Each row is a point. Any point is a mix of the corners, with weights that add up to 1. It lies inside the corners' shape when no weight is negative. Is each point inside? If not, which corners have a negative weight?
In the rows, 128 means zero.

Corners:
(1): [ 75  77 148]
(2): [154 185 174]
(3): [215 173 185]
(4): [ 98 101 104]
Points:
[118 128 160] -> inside
[100  97 150] -> inside
[139 151 141] -> outside (1)
[181 160 174] -> inside

Corners:
(1): [106  87 168 107 204 193 140 169]
(2): [173  74  85 116  77 117 100 186]
(3): [137 109 155 157 163 156 184 154]
(4): [107  79 152 208 108 125  92  83]
(5): [162 157 128 183 139  50  92  45]
(6): [114 141  42 158 177 111 193  65]
(7): [193  98 132 116  41 148  69 129]
(8): [ 95 145 122 116 166  93 195  90]
(9): [112 152 143 198  99 124  64 110]
Points:
[142 126 112 176 106  92 111  85] -> outside (1)
[129 149 162 188 110  95 118  87] -> outside (1, 2, 6)
[137 100 155 159 114 127 100 162] -> outside (6, 7)
[ 97 149 137 182 191 115 149  70] -> outside (2, 7)

Corners:
(1): [ 79  74 183 127 177 134 122 102 125 150 132 202]
(2): [105  64  86 195 173 139 181 179 121  81 123 134]
(3): [ 71 139 165 216 155 189  73 105  80  76 207 103]
(4): [ 99  74 101  79 116  86 186 169  76 120  86 121]
(5): [ 98 127  70 116  52 162  92 159 193 133 106 165]
(6): [164 159  78 180 159 173  75 120  61  60  96 130]
(7): [136  95  97 139  73  99 213 162  80 114 146 210]
(8): [179 178 162  91  86 146 167 179 187 107 147  90]
(9): [169  73 145  83 144 175 171 161  65 149 143 116]
(10): [174  47 167 170  94 153  96 180  52  82 204 179]
(11): [118 154  75 105  79  69 159 169 163 147 146 132]
(12): [184 130 111  87 128 107 158  82  45  50 206 197]
(13): [202 122 108 229 150 124 176  74 171  77 121 136]
Points:
[118  91 121 153 118 155 146 165 115 119 120 141] -> outside (11, 12)
[134 103 111 133 102 127 165 156 117 109 157 146] -> outside (1, 6)
[131 104 108 125 102 125 157 155 107 116 137 156] -> inside
[157  82 133 154 101 156 141 178  87 100 147 137] -> outside (1, 11, 12)
[140 111 115 133  61  92 194 188 210 139 123 155] -> outside (3, 6, 9, 12)
[132 119  98 143 104 129 143 147 124 109 133 154] -> inside

Corners:
(1): [174 142  78 200 249 136  84 159 134 130  90  78  76  99 121 142 134 136
 141 145]
(2): [140 128 147  90  70 122 111 139 138 171  93 193  90 151 147 108 151 126
 148 195]
(3): [185 133  45 173 122 119 108 140 155 140  95 163 149 140 119 122  91 123
 118 168]
(4): [ 81  94 203 162 117 139 125 170 192 139 110 142 134  67 191 105 116  68
 104  72]
(5): [209 120  94 117 145 125 139 138 165 123 143 128 106 164 110 126 120 126
  76 101]
(6): [182 130 153 132 187  99 100 125 127 126  73  74 156  71 164 161 152 128
 145 120]
(7): [124 128 112 181 119 160  79  83 162  84  95 112 121  83 117 101 153 137
 139 149]
(8): [152 124 106 133 173 116 106  92 167 139 147 135  74 232 159 156 127 106
 144  84]
(9): [162 116 138 133 147 139 125 140 124 195  34  62 171  58 112 171 142  87
 124 184]
(10): [163 128 137 177 122 130 112 165 147 129 132 108  86  62 178 102 114 102
 126 168]
(11): [111  65 108 173 115 108  85 139  95 127 104 131  87 128  80 139 134 137
 148 186]
(12): [127 157 154 114  94 131 127  66 120 115  97 138 157 152  83 100 132  89
  68 121]
(13): [ 68 141 157 141 118 138 170 149 172 192 168 109 141 105 149 124 102 117
 127 137]
(14): [137 133 160  64 120  94 114 113 159 123 175 106 118 221 126 152 173 115
 161 104]
(15): [146 180 108 143 149 161 172 125 130  70 113 126 183 128 112  99  85 103
 162 151]
(16): [181 184 103 152 137 175 145 152 114 146 162 106 128 164 102 130 103 152
 147 119]
(17): [109 115  93 140 166 159 129 169 121  67 126  97 165 101 125 123 132 108
 136 114]
(18): [114 181 120 154 112 157 203 138 124 156  94 138 109  85  87 161 156  99
 130 200]
(19): [129 241 111 113 168 147 157 105  86  71 111 136 126  91  84 119  92  17
 174  69]
(20): [150 118  79 164 114 137 148 136 111 191 150 155 119 161 103  99 137 102
 127 160]
(21): [ 84 120  71 176 138 114 152 160 126  98  68  77 128  84  85 140 133 130
 137 133]
Points:
[162 112  82 168 154 131 108 156 139 145 127 107 102 136 126 125 125 135
 142 161] -> outside (4, 6, 12, 18, 19)
[142 131 117 142 136 128 123 135 136 135 118 117 113 127 116 132 132 114
 127 131] -> outside (15)
[142 143 118 137 139 132 128 134 137 127 123 113 120 135 116 132 133 116
 138 130] -> inside
[140 141 120 140 142 132 139 139 128 141 117 116 120 123 120 131 129 100
 135 135] -> outside (3, 7)
[129 137  86 169 127 145 137 137 127 132 156 113 120 171 101 123 126 147
 149 158] -> outside (2, 4, 5, 6, 9, 19)
[142 149 122 132 138 132 126 128 129 127 107 128 121 120 124 127 128 100
 141 133] -> inside
